Each row is a point. To make a cloud, some directions were put in groups of two or more. Within a group, all points are equally far from the middle, so they leave a hole (a ring in 2 directions, a hollow ball in 3). The other directions are filled evenly. Then the cloud was stretched, turned, moved and blurred a little. Count the holes, and give their numbers of directions, smallest first.

Cloud, 19 rows:
[[ 15 -22  10]
 [ 26 -25  15]
 [-15  46  -5]
 [  3  36 -32]
 [-18  13 -47]
 [ 36  20 -20]
 [-27  21  41]
 [-21 -10  19]
 [-21  38  23]
 [  8 -26 -49]
 [-40  41 -38]
 [-29  60   4]
 [-25  11 -40]
 [ 28  28 -45]
 [  8  22  15]
 [-11   3  33]
 [-40   6  -2]
 [ 16  -8 -28]
 [-16 -31  -2]]
Holes: 0

Cloud:
[[ -3 -10  24  29]
 [-35  -8 -22  38]
 [ 28  -6  -5 -18]
 [-12  29  -7  16]
 [ 11 -34  15  -9]
 [-14  27  -5  18]
 [-23  17  11 -14]
 [-38 -24 -11 -18]
 [  0 -24 -60  -6]
 [-42  -3  -9  15]
 [ 20 -31  17  -1]
 [  2  -9 -46 -10]
 [-36   8   2   3]
 [-12  -7 -41 -14]
 [ 26  10  12  12]
 [  5   9 -11  37]
 [-14   5  16  -2]
 [-32  23 -38   6]
 [  4  -5 -56 -12]
 [-28  22  22  -2]
 [-45  -9 -25 -18]
 [ 19 -22  10  -7]
 [ 26  18 -14   2]
 [ 11  10 -41 -12]
 [-16  22 -30  39]
 [ 35 -22  -7  20]
 [-10 -30 -19 -12]]
Holes: 0

Cloud, 31 rows:
[[-12 -23   7  38]
 [ 52 -12 -25   2]
 [-29   6  -7  34]
 [-43   0 -14   4]
 [-49  -9 -36   7]
 [-30 -13 -20   7]
 [-16  48   1 -39]
 [ 28  -1 -22  -8]
 [ -9  49   2 -38]
 [-33  43  -8  14]
 [ 44  -8  -3   9]
 [-12   9  -3  16]
 [-13 -26  12  29]
 [  0  36 -41 -43]
 [-33  26  24  16]
 [-25  -3  10 -42]
 [ -8  20 -33 -32]
 [ 47  -5  -9   8]
 [-33  16 -21  -7]
 [-11   3  18  11]
 [ 17  12  46   5]
 [  5   1 -60 -25]
 [-31   5 -41  20]
 [ 24   9  13  15]
 [  9  21 -19  14]
 [ -4 -31 -18 -28]
 [ -4  41   8  -6]
 [-13  -6   2 -12]
 [-23   0  -4  43]
 [-40  -5 -17 -16]
 [ 36  28   8  -4]]
Holes: 0

Cloud, 52 rows:
[[  3   0   9  -1 -60   7]
 [-20   8 -12  38   0  -7]
 [ -9  19  27  16  -7  38]
 [  5 -33  28   3  35  33]
 [-17 -32  41   1  32 -36]
 [-44   0  12  -5  13  24]
 [ 23  -1  10 -47  -5  26]
 [ 31  13  23  27 -18 -47]
 [-31 -20   8  -7  24  34]
 [-19  -6 -39  -8 -27 -28]
 [-24  27  26 -27 -17  17]
 [ 14  -7  18   6 -41   8]
 [  3 -12   2 -22  30 -29]
 [ -8  28 -28  18 -21  18]
 [  1  48  -1 -14   4  -9]
 [-45 -38  -3  -8 -34  -1]
 [ 39  19 -22 -29 -24  35]
 [-32  14  21  -2  42  -3]
 [-13   7 -26   2   2 -37]
 [-42 -10  -6 -27   6  44]
 [  9 -19  50 -11 -11 -17]
 [ 35   0  33 -17  39 -19]
 [-32   3 -10  23 -28 -28]
 [ 16 -37  -7  16 -12 -15]
 [-23  30  30 -23  -9   1]
 [-33 -12   4  32  -7 -31]
 [ 33  38   7   9  -1 -30]
 [ 14  42   1  23   2 -31]
 [-27  -8  17   2  46  24]
 [ 15   2  25  19 -29  -6]
 [-51 -10   7  -1 -17  10]
 [ 15 -40  17  15 -19 -36]
 [ -7 -40 -30   1 -35   5]
 [ -1  33  -6  36   3 -20]
 [-11 -37  26  21  30   2]
 [-11  14  20 -18 -27  57]
 [ -8  46   3 -19   7  -6]
 [ 12 -32 -23  12 -10  -7]
 [ 47  -2 -14   5 -11  22]
 [ 16 -23  31   2 -11  23]
 [ 15  41  40  -8  33   7]
 [ 22   6   6   5 -48 -28]
 [ 39  -9   2 -10   8 -42]
 [ 37  -9   4  17 -18   3]
 [-20 -17  16 -20  31 -10]
 [ 24  43  -6  33  12   8]
 [-11 -21   8 -29  25  10]
 [ 16  41 -23  -9 -22  19]
 [  1 -40  11  29  14  -1]
 [ -2 -27  18 -12  37  37]
 [  5  30  32 -31  -4  -4]
 [ 15  41 -24  -5 -21  22]]
Holes: 2 (2, 2)

Cloud:
[[ -4 -28 -34 -28   6   2]
 [ -3 -18  40 -17  -2  -2]
 [-15   4  26 -19  27  21]
 [-15  -6  10  38   0  -1]
 [-39   8 -16 -27  10   4]
 [-31 -13  -7 -27  -9 -19]
 [ -9 -27  28   1  25   5]
 [ 42 -14  12 -24  10  12]
 [-29 -36  12 -13   6  26]
 [ 35  -6   6  -6  32  19]
 [  3  14   5 -60  22  -4]
 [ 24  18  32 -34  26   2]
 [ 37  12   5 -10  -3  18]
 [ 19 -17 -11  21 -13  29]
 [ 28  25 -17   3  27 -13]
 [ 11  28  26  -4  34 -17]
 [ 12  16  31 -46  30  -4]
 [-15 -25 -40  -3   5  -5]
 [-31  -4   5 -35 -11   2]
 [ -7   3  26  -8 -23  -4]
 [-11  -5  35 -16  32  -7]
 [ -2  14  15  -4  33  31]
 [-18 -36  -5 -14  31   1]
 [  1  13  25 -27  -5  18]
 [-14 -29 -39  -3  31  12]
 [-34   9 -13 -29  -3  -7]
 [ 29 -23  11   9   0  11]
 [ 30  10 -27  -2  -9  -8]
 [ 12  -1 -40 -35  10 -10]
 [ 23 -33  12 -34  -3  -3]
 [-34  -7   4 -23  29 -10]
 [-35 -15   4   4  36   1]
 [ -8 -24   8 -34 -16 -19]
 [-42   6 -11   7  27  -2]
 [ 35  27 -14 -25 -13 -22]
 [ -4 -12   8   5  35 -40]
 [-19  15  10  27  17  -1]
 [ 20  11 -34  13   5   2]
 [  0 -17  15  20 -19  -3]
 [-18  28 -14  -6  -3 -22]
 [ -5 -28 -26  -9  37  -1]
 [  6 -18 -25  16  35  -5]
 [-41 -22 -25  -3   4  -6]
 [-30  -9  13 -29 -13  12]
 [ 10  -3   0 -16  15  54]
 [  6 -15 -11   5 -19 -27]
 [ 34  -9  -7  -2 -13  11]
 [  3 -19 -32 -21  11 -30]
 [ 34 -27  22 -19  -5  -9]
 [ 15  32  19 -10 -14 -23]]
Holes: 2 (2, 3)

Cloud:
[[-41   8  10  15  -7  45   5 -23]
 [-10  15  -8 -29 -38  35 -17 -20]
 [-43   0  -2  29 -14  36  12  -1]
 [ 17  45 -21   5   0 -13   9  -8]
 [ 30  34  -8 -30 -38  -5  23 -12]
 [ 21 -14  12  10  14  19  11  -5]
 [-34  -1  -6 -18 -15  41 -23  -9]
 [-10  46 -36   2  -1   0   7  12]
 [ -7  18  14  -2 -24 -15 -14 -52]
 [  2 -38  -4  26 -15  -6  13  -3]
 [ 14 -10  -9 -23  -7   3  -8 -29]
 [ -7 -40  15  -2 -34  13 -15 -25]
 [-55 -34   0 -24   0  10   2 -34]
 [ 15 -60  -1  14 -38  17   1  -5]
 [  8  27  10  19 -41   2 -12 -33]
 [-17  27 -16  52 -12  14  19 -40]
 [-19  -6   9  19  -4  39 -11  21]
 [ 12  -5 -22  -5  23  -2  -7 -33]
 [  1 -13  -8  -8 -39  -4  -9 -14]
 [ -4  -4 -52  17 -40   7  18   4]
 [-24  11 -34  39   0  51 -10 -39]
 [ 24   6  15   9 -35 -45  31 -21]
 [-37  -6   9  -4 -13  13  -8  14]
 [-27 -30 -45 -21 -47   5 -19 -12]
 [ -4  44   1  -8  -1  26 -37  -1]
 [ 14  -3  -4  -4  -7 -49 -26  34]
 [  7 -37 -27  31 -30  13  26  -9]
 [ -1  38   3  27 -17  -3 -31 -26]
 [-10 -52  14 -27  -1  18 -14  -7]
 [-13 -10 -31 -10 -33  -6 -12   3]
 [  9  46 -43   8   4   2 -47  -5]
 [  5 -27  25 -10   0  23 -26 -20]
 [-17  58 -17 -12   4  -5  23 -16]
 [-31  -5 -20  55   3 -13  20 -26]
 [-16  49 -27   7  18  38 -25 -15]
 [ -8  -4  -8  -3 -58 -13 -19  12]
 [ 29 -21 -24 -18 -34  16 -34 -21]
 [-17   0 -30  14 -45 -18   0   8]
 [ -4 -42  13  31   3  26 -21  -5]
 [-24   0 -58   5   1   4 -18 -15]
 [-18  21 -50  10 -47  22   9  -9]
 [ 22   3 -48 -11 -10 -24 -21 -35]
 [ -4  -5 -26   7  19 -31 -13  41]
 [ 13  10  28 -27 -24 -37   3 -11]
 [  9 -27 -36   3   1  23 -32   0]
 [-18   2  47   7   4  -4 -18   7]
 [ 14  19  -6 -31 -12  -4  23  39]
 [ 23   8  21 -32  -6   2  -6  16]
 [ 22 -14 -25  12   7 -44  16  -2]
 [ 22 -21 -19 -12  30 -15  -6 -41]
 [-10 -31   5 -30 -18  16 -12 -13]
 [ -8 -31 -19  43   9  30 -14   7]
 [-31 -24 -23 -24 -56  47 -22 -19]
 [ -4  12  10  -5 -31  13 -28  -2]
 [ 27  -2  -7 -21  13  24  -2 -23]
 [-18 -15  10 -12   6   9  23  22]
 [  6  44 -33   3 -30   0  -2  14]
 [-11  29  -3  23 -14  35  13 -34]
 [ 13  42   1  29 -17  -7   6  -8]
 [ 26 -19 -13   1 -15 -33 -33  -4]
 [ -3 -36 -31  -1  20 -26  -8  13]
 [-47  -9  10  17  -7  -4  18   2]
 [  7  28 -50  18 -26  16 -40 -33]
 [ -1   8 -18 -25 -14  17  -3 -30]
 [  3  47 -31  -4   8  32 -16   7]
 [ 19  -3 -41   3 -14 -28 -18 -14]
 [ 18 -18  13  22   8  -5 -11 -27]
 [ 18  30 -11  13  -7   5 -43   4]
 [-10 -12 -24  -8   2  21   5  29]
 [ 13   6 -13   9 -40   2 -32  23]
 [-11 -35  41   8  17 -16 -21  11]
 [ 29   1 -12   0  48  -6 -18 -10]
 [ 23 -11   4  -1 -10 -18  30 -14]]
Holes: 0
